Each row of a before or after table is a point. One or more steps were done to the points. Then noise was added and the rows were shuffled. The steps act on columns, c1 being the first. Name the steps. A step turns or swaps two columns, mirrors them in a line or flattens them onto one, adds a multiple of one to another, or multiplies or shifts one. Angles are multiples of 10 degrees, from the lower column toward the higher: turns from -170 to 170, lines from 10 to 170 but not 90. Use the fewest steps. Two steps may share a column if one is a turn and the other turns, adds or multiplies; they go together, in the order done. Otherwise the lowest column goes first.

Before (8 x 2):
0.073,-0.006
0.065,0.034
0.069,0.032
-0.019,0.066
-0.035,-0.021
-0.010,-0.027
-0.024,-0.029
-0.037,0.020
After (8 x 2):
-0.002,-0.043
0.028,0.003
-0.048,-0.047
0.036,-0.005
-0.030,0.060
-0.063,0.042
-0.060,0.045
0.031,-0.021
Steps: turn c1 and c2 by 120 degrees

Before (12 x 3):
0.062,0.012,-0.014
0.001,-0.036,0.019
-0.036,-0.061,-0.038
0.046,-0.051,0.034
0.014,-0.049,-0.074
0.013,-0.025,0.016
-0.051,0.047,0.033
0.015,0.004,-0.025
0.006,-0.043,-0.012
-0.045,-0.054,0.029
0.064,0.023,0.028
0.051,-0.021,0.124
After, 12 rows:
0.070,-0.008,-0.056
0.037,0.014,0.003
-0.001,0.053,0.105
0.016,0.023,-0.009
0.036,0.020,-0.030
0.033,0.066,0.018
-0.034,0.057,-0.032
0.067,-0.022,0.011
-0.005,0.018,-0.049
-0.041,0.050,0.010
0.037,0.024,-0.093
-0.029,-0.066,0.015
Steps: turn c1 and c2 by 110 degrees; shift c3 by -0.020

Before, 12 rows:
-0.004,-0.039,0.080,0.024,0.128,-0.039
0.009,0.025,0.058,-0.055,-0.030,-0.053
-0.021,0.031,-0.065,-0.054,0.121,-0.009
0.015,0.005,0.064,-0.027,-0.019,0.005
-0.052,0.029,-0.076,-0.007,0.030,0.021
-0.032,0.025,-0.034,-0.066,-0.007,0.028
0.018,0.014,-0.019,-0.044,-0.039,0.003
-0.098,0.039,-0.038,-0.009,-0.005,0.006
0.013,-0.055,-0.070,-0.011,0.024,-0.016
0.007,0.017,-0.016,-0.070,-0.037,0.010
0.005,-0.040,-0.053,-0.016,0.045,-0.003
0.000,0.036,0.011,0.062,0.012,0.010
After, 12 rows:
0.001,0.022,0.010,-0.024,0.074,-0.048
-0.001,0.031,-0.021,-0.022,0.060,0.225
0.001,-0.052,0.048,0.047,0.006,-0.073
0.000,0.017,0.014,-0.032,0.050,-0.035
-0.001,-0.068,0.070,0.025,0.005,-0.062
-0.002,0.048,0.034,-0.004,0.010,-0.075
-0.001,0.039,0.056,0.030,0.003,-0.168
-0.001,0.041,0.061,0.130,0.031,-0.073
0.001,0.007,-0.057,-0.017,0.030,0.084
-0.001,-0.052,-0.050,0.122,-0.045,0.222
-0.002,0.031,0.015,0.004,0.067,-0.122
0.000,0.046,-0.013,0.001,-0.065,-0.008
Steps: multiply c1 by 0; multiply c2 by 1.3; turn c3 and c6 by 150 degrees; multiply c6 by 3; turn c4 and c5 by -100 degrees

Before (12 x 8):
-0.026,0.001,0.000,0.002,0.021,0.024,-0.048,-0.027
0.067,0.013,-0.057,-0.048,0.010,-0.029,0.069,0.022
0.000,0.079,-0.036,-0.054,-0.031,-0.031,0.016,-0.035
0.048,0.023,-0.053,0.006,-0.036,0.011,-0.005,-0.052
0.074,0.029,-0.078,-0.086,-0.035,-0.029,0.013,0.006
-0.010,-0.052,-0.030,-0.009,0.013,-0.020,-0.061,0.048
-0.013,-0.045,-0.008,-0.036,-0.052,0.077,0.017,0.054
-0.031,0.041,0.019,0.024,0.046,0.064,-0.090,-0.043
0.034,-0.012,-0.087,-0.055,-0.005,0.001,0.026,-0.010
0.066,0.033,-0.112,-0.037,-0.031,0.024,0.035,0.053
0.093,-0.001,-0.009,-0.022,-0.051,0.079,0.006,0.040
-0.064,-0.069,-0.002,0.037,-0.010,-0.013,-0.027,0.084
After:
0.061,0.003,-0.107,0.034,-0.034,-0.023,-0.034,0.058
-0.014,-0.074,-0.008,0.018,-0.050,0.009,-0.032,0.094
-0.011,-0.079,-0.030,-0.063,0.014,-0.049,-0.008,0.015
0.068,-0.017,-0.058,0.066,0.007,-0.037,-0.051,-0.011
0.038,-0.040,-0.085,0.025,-0.005,0.005,-0.057,-0.007
0.103,-0.028,-0.006,0.002,-0.053,0.022,-0.022,0.083
-0.035,-0.028,-0.003,-0.051,0.020,0.026,0.003,0.001
-0.028,0.014,0.018,-0.091,0.044,0.076,0.022,0.025
-0.063,-0.095,-0.010,-0.028,-0.007,-0.067,0.043,0.052
0.052,-0.008,-0.057,-0.003,-0.032,0.043,0.007,-0.028
0.003,0.047,-0.040,0.011,-0.029,0.006,-0.054,-0.045
0.073,0.002,-0.074,0.009,-0.036,-0.023,-0.085,-0.011
Steps: shift c2 by -0.030; swap c4 and c7; turn c6 and c8 by 50 degrees

Before, 12 rows:
0.072,-0.001,0.000,0.013,-0.033,0.011,-0.024,0.054,-0.084,0.005,0.035
0.028,-0.011,-0.017,0.038,0.032,0.004,-0.010,0.023,0.043,-0.084,-0.028
-0.045,-0.031,-0.012,-0.034,0.026,0.000,-0.025,0.081,0.004,-0.066,-0.036
-0.010,0.050,0.088,0.007,-0.011,-0.020,-0.049,-0.032,-0.007,-0.008,0.012
-0.039,0.028,0.005,0.019,-0.056,-0.052,0.014,0.095,-0.010,-0.054,0.026
0.029,-0.020,-0.021,0.022,-0.017,-0.037,-0.018,-0.062,-0.023,-0.019,0.039
0.008,-0.029,-0.008,-0.012,0.038,-0.018,0.027,-0.029,0.079,-0.016,-0.047
0.058,0.005,-0.012,0.015,0.021,0.083,0.035,-0.062,-0.021,-0.060,-0.005
0.005,0.001,-0.063,-0.011,0.007,0.062,-0.049,-0.031,0.066,-0.021,-0.024
-0.079,-0.038,0.019,0.043,-0.014,0.004,-0.032,0.014,0.053,-0.013,-0.079
0.048,-0.085,0.021,0.008,0.060,0.036,0.011,0.048,-0.043,0.018,0.102
-0.058,0.084,0.029,0.068,0.048,0.027,-0.031,0.057,-0.065,-0.003,-0.064
After, 12 rows:
-0.007,0.049,-0.013,0.007,-0.016,-0.021,-0.070,-0.036,-0.007,-0.082,0.012
0.067,0.007,-0.063,0.014,0.023,0.080,0.013,-0.061,-0.013,0.008,0.000
0.010,-0.022,-0.014,-0.014,0.037,-0.018,0.005,-0.022,0.081,0.011,-0.046
0.050,-0.085,0.017,0.010,0.064,0.036,-0.007,0.046,-0.042,-0.017,0.107
-0.045,-0.034,-0.066,-0.040,0.032,0.004,-0.042,0.081,0.007,0.019,-0.036
0.072,-0.001,0.005,0.018,-0.031,0.010,-0.041,0.046,-0.086,-0.001,0.037
-0.079,-0.035,-0.013,0.045,-0.016,0.010,-0.046,0.020,0.060,-0.019,-0.078
0.031,-0.007,-0.082,0.039,0.035,0.003,-0.025,0.022,0.044,0.016,-0.023
-0.059,0.085,-0.003,0.067,0.043,0.031,-0.045,0.063,-0.064,-0.024,-0.065
0.032,-0.031,-0.017,0.027,-0.019,-0.037,-0.033,-0.067,-0.023,0.023,0.042
-0.036,0.027,-0.053,0.015,-0.054,-0.044,0.000,0.094,-0.010,-0.001,0.031
0.011,0.006,-0.018,-0.011,0.012,0.068,-0.072,-0.042,0.060,0.061,-0.026
Steps: turn c3 and c10 by -90 degrees; shift c7 by -0.020

Before (12 x 12):
0.012,-0.041,0.034,0.010,-0.066,0.015,0.020,0.029,0.035,-0.028,-0.068,0.030
0.016,-0.025,0.001,0.048,0.006,0.049,-0.027,0.053,-0.028,0.071,0.029,0.014
-0.040,0.070,0.037,0.024,-0.008,0.054,-0.061,0.010,-0.025,0.026,-0.025,-0.067
0.034,-0.013,-0.037,0.056,0.030,-0.073,0.002,0.048,0.003,-0.010,0.011,0.017
-0.024,-0.007,-0.087,-0.055,0.031,-0.049,-0.029,0.026,-0.044,0.062,0.031,-0.080
0.008,0.064,-0.042,-0.032,0.006,-0.031,0.038,0.065,-0.044,0.083,0.045,-0.027
-0.038,0.069,-0.054,0.048,-0.037,0.055,0.058,-0.026,-0.038,0.046,0.020,0.054
0.054,-0.028,0.040,0.011,0.066,0.042,-0.058,-0.025,0.028,0.046,-0.018,-0.070
-0.018,0.063,-0.091,0.004,0.001,-0.049,-0.073,0.069,0.042,0.042,-0.012,0.064
0.024,0.043,-0.053,-0.017,-0.030,-0.012,-0.058,-0.045,-0.053,0.039,0.018,-0.018
0.000,-0.009,0.039,0.003,0.060,0.013,-0.075,-0.003,-0.036,0.044,0.036,0.017
0.064,-0.018,-0.036,-0.011,-0.027,0.060,-0.005,-0.021,-0.012,-0.064,0.011,0.060
After, 12 rows:
0.008,-0.028,-0.044,0.012,0.030,-0.045,0.038,0.067,-0.036,0.075,0.044,-0.039
-0.017,-0.007,-0.091,0.002,-0.004,-0.056,-0.073,0.099,0.070,0.033,-0.011,0.033
0.024,0.055,-0.054,-0.026,0.024,-0.017,-0.059,-0.007,-0.027,0.036,0.017,-0.049
-0.024,-0.038,-0.087,0.040,0.051,-0.061,-0.030,-0.005,-0.086,0.053,0.032,-0.028
0.011,-0.016,0.034,-0.066,0.002,0.019,0.018,0.024,0.034,-0.025,-0.068,0.031
0.016,-0.069,0.000,-0.003,-0.048,0.036,-0.027,0.000,0.010,0.077,0.029,-0.030
0.054,0.010,0.039,0.064,-0.023,0.031,-0.058,-0.028,-0.065,0.053,-0.018,0.040
0.064,-0.002,-0.035,-0.027,0.014,0.070,-0.004,-0.035,0.058,-0.053,0.010,-0.022
-0.037,0.054,-0.054,-0.044,-0.041,0.046,0.058,0.024,0.045,0.055,0.019,-0.046
-0.001,-0.020,0.038,0.058,-0.015,0.005,-0.075,-0.028,0.009,0.047,0.037,-0.039
0.035,-0.051,-0.037,0.020,-0.061,-0.068,0.002,0.015,0.016,-0.023,0.011,0.001
-0.041,0.047,0.037,-0.013,-0.021,0.049,-0.061,0.072,-0.069,0.034,-0.024,-0.015
Steps: add -0.7 times c11 to c2; turn c2 and c8 by 50 degrees; turn c4 and c5 by -100 degrees; turn c6 and c10 by 10 degrees; mirror c9 and c12 in the line at 40 degrees
